Rows are points. Each copy is the shape, with its points in the same order, stretched, turned, moved and blurred by noise. Is it also mirrored, or only turned?

Shape, 8 rows:
[[-54   4]
 [-10  46]
 [  2  -8]
 [ 34  55]
 [ -5 -39]
 [  7 -18]
 [-63 -23]
 [ 61 -40]]
Copy 1 (8 x 2):
[[ 27  33]
 [-20  40]
 [-19   1]
 [-65  38]
 [  7 -17]
 [-15 -12]
 [ 54  15]
 [-48 -39]]
Copy 1 is: mirrored
Copy 2, 8 rows:
[[-56 -12]
 [ -4  34]
 [  2 -28]
 [ 43  43]
 [ -8 -64]
 [  5 -42]
 [-63 -42]
 [ 63 -71]]
Copy 2 is: only turned

Shape:
[[ 67  57 -63 -26]
 [  8 -13 -22   6]
 [ 20  51  13  -8]
 [-15 -10 -28  -4]
 [-13 -19 -21  46]
 [ 51   3  37 -29]
 [  1  17   4  -1]]
Copy 1, 7 rows:
[[ 90  46 -47  21]
 [  2  -5 -23  18]
 [ 45  25  36  21]
 [-12   4 -15  -3]
 [-34   2 -26  27]
 [ 61 -35  33  38]
 [ 14   8  14  13]]
Copy 1 is: only turned
Copy 2:
[[ 90  28 -41 -51]
 [ 25 -16  17 -14]
 [ 14  37 -29 -12]
 [ 13 -29  10 -28]
 [ 18 -45  19  25]
 [ 14  63  22 -22]
 [  4   7  -5 -13]]
Copy 2 is: only turned
Copy 3:
[[ 32 -79 -57  -5]
 [ 16   6 -19   3]
 [-13 -54   5  -9]
 [  0  12 -36  11]
 [ 17  26  -2  34]
 [  9 -25  27 -68]
 [-12 -14  -2  -3]]
Copy 3 is: mirrored
Copy 4, 7 rows:
[[ 50  95  -3 -42]
 [ 15  16 -28 -15]
 [ 14  24  33 -13]
 [-10  24 -29  -2]
 [ -8  -7 -32 -35]
 [ 55   9  29  27]
 [  1  11  13  -8]]
Copy 4 is: mirrored

Shape (11 x 6):
[[ -2  41   2 -15 -23 -38]
 [-60  10 -18  40  11  49]
 [ 38  43  55 -14  15 -37]
 [ -1   9 -13  65   1  30]
 [ 21 -14 -20 -11  29  48]
 [-36  22  44 -16 -55  41]
 [ 35 -23  13  16  -4  -1]
 [ 30  14  10 -68 -59 -22]
 [-28 -41 -25  30  15 -12]
 [-11  48   1 -40 -40 -60]
 [  9   2   3  16 -13   3]]
Copy 1, 11 rows:
[[-43  -9 -31   2   6 -46]
 [-54  -4  43  -5   0  57]
 [-15  34 -17  30  36 -53]
 [-43  -8  51  12 -36   4]
 [ 36 -13   9  20 -17  39]
 [-77 -58   2  56  57  16]
 [  5 -22  31  10  -7 -39]
 [ -9 -70 -61  34  21 -54]
 [ -4  -6  51 -54 -12 -12]
 [-51 -21 -56  -6  18 -61]
 [-24 -22  18  12  -7 -23]]
Copy 1 is: mirrored
Copy 2 (11 x 6):
[[ 41  18 -18  -4  36 -39]
 [-31 -20 -50  29  -9 -45]
 [ 47   0  -2  12  66  12]
 [ 13 -12 -49  30 -19  -1]
 [ -9 -40  -3 -13  -1   5]
 [-33  50 -14   9  22  -7]
 [ 26  -1  13  20  -9  33]
 [ 24  42  26 -42  30  -8]
 [ 18 -23  10  42 -31 -22]
 [ 46  27   1 -15  43 -59]
 [ 19   6 -12  16   1   4]]
Copy 2 is: only turned
Copy 3:
[[-12  41  64  21 -26   7]
 [-12 -17  -9  53  28  78]
 [  2  31  94 -14  18  -7]
 [ 13 -53  30  48   6  68]
 [ 52  -7 -19   3  10  33]
 [-51  20  11 -36  -6  71]
 [ 16 -37  22   4 -12   6]
 [  0  54  29 -42 -64 -10]
 [ -5 -33 -15  62   1  -4]
 [-28  69  66  16 -41 -12]
 [  4 -14  27  17 -15  26]]
Copy 3 is: only turned
Copy 4, 11 rows:
[[-15  42   0  -1   4 -30]
 [  6  29 -12  59   2  95]
 [ -1  25   7 -64   6 -34]
 [  4  37 -51   7 -31  69]
 [ 42 -44 -24  31   6  32]
 [ 10  29  56  32 -51  11]
 [-11 -22 -17 -10 -22  15]
 [ -2   0  13  17 -24 -85]
 [-36 -12 -30  35  17  59]
 [-24  52   8  17  12 -69]
 [  3   9 -15   4 -15  11]]
Copy 4 is: mirrored

Shape, 13 rows:
[[-26   5 -10 -13  43 -10 -28  41]
 [ 31  -7  11  -1  14 -24  26  31]
 [-22  35 -30 -27  16  -4  13  12]
 [ 37 -11 -14 -18  41  32 -47 -14]
 [-15  58  26  41 -10  -3  23 -22]
 [ 28  20  27  35 -25   1 -29 -29]
 [ 21   7   3 -33 -13   9 -17  19]
 [-21 -10  24 -20   5  32  -7 -13]
 [  3  24   6  45 -14  17  14  14]
 [ 20   1 -25   9 -31  20 -17 -15]
 [ 16  21  22   2  26 -20   8 -12]
 [ 11  -3  13 -14   3  28  -7  20]
 [ -2  15 -32  17  19  -3 -37 -29]]
Copy 1 (13 x 8):
[[-47  12 -16  -2   5  41 -10  15]
 [ -1 -13 -35  12  24 -21  11  25]
 [-22  -3 -19 -23  -9  23  41 -26]
 [ 24   3  -8  19 -35  35 -16  43]
 [  7  53  26 -38   1 -39  11 -33]
 [ 11  32  29  -3 -30 -53 -20  21]
 [-20 -21   4   8 -14  -1  20  26]
 [  0 -18  36  -7   9  29 -13  10]
 [ -1  38  28  25  -1 -34   9 -25]
 [ 10 -12  18  23 -45 -19  12 -15]
 [ 14  21 -20 -29   4 -10  -4  26]
 [-10 -13  19  23   3  12   9  22]
 [  9  26 -12 -12 -43   3 -10  -9]]
Copy 1 is: only turned
Copy 2, 13 rows:
[[-43   8  52  22  -2  20 -24 -31]
 [-32 -20   0 -23  11  32  -4  38]
 [-32  37  20  10 -15  18  39 -25]
 [ 12  34  -8  22  55  21 -55 -25]
 [ 35   4  18  19   8 -27  79  33]
 [ 51   0 -28  30  21 -30 -13  29]
 [ 11  14 -14   1 -27  17 -34  -6]
 [ 26  -6  11 -13  -1 -16   6 -29]
 [ 31 -32   7  22   0  19  39  20]
 [ 25   1 -46  28   6   6  -2 -17]
 [-10  16  10  -6  33 -10  12  31]
 [ 20 -10   7  -2  -9  23 -17 -10]
 [-10  32  -8  47  41 -14   1 -28]]
Copy 2 is: only turned
Copy 3, 13 rows:
[[-18   2  32 -44  18  -7 -38  32]
 [ 23   8 -18 -17 -41 -22  11   7]
 [-41  20   6 -19  33  22 -12  34]
 [  2 -58  -9 -35  57 -23  -4 -29]
 [-45  51 -20  -6 -19  39   6 -69]
 [ 11  27 -24   4  17  -5  18 -95]
 [ 21   5   9 -12  35  -4  25  -6]
 [-31 -28  32  -1   8   6  12 -20]
 [ 11  13 -28  -2 -14  39  -8 -44]
 [ 20   2 -29  26  53  10   5 -31]
 [-27  18 -10 -29 -20 -19  12 -33]
 [ 12 -22   8 -18   8  10  13 -13]
 [-27   7 -19  -8  56  -7 -30 -31]]
Copy 3 is: mirrored
Copy 4 (13 x 8):
[[-32 -16  21  -1 -11   7 -22  69]
 [  3 -18  55  37  -9  -6 -32   1]
 [-37  32  20   6  24  26  -4  21]
 [ 18 -19 -62 -20 -21   3 -42  18]
 [ -6  24   7  53  50  48  51  20]
 [ 23   6 -36  58 -15  23  36  -9]
 [ -6   6   9   7 -31  34  -7 -11]
 [ 15 -29 -15 -22  13  27  28  25]
 [-24 -11  -6  58  22  30  17 -21]
 [-10  13 -35  20 -19   2  11 -34]
 [ 11  16  27  29  17  12  -7  26]
 [  0 -28  -7   3 -11  35  -7  -1]
 [-10  21 -43  17  11  -8   6  23]]
Copy 4 is: mirrored
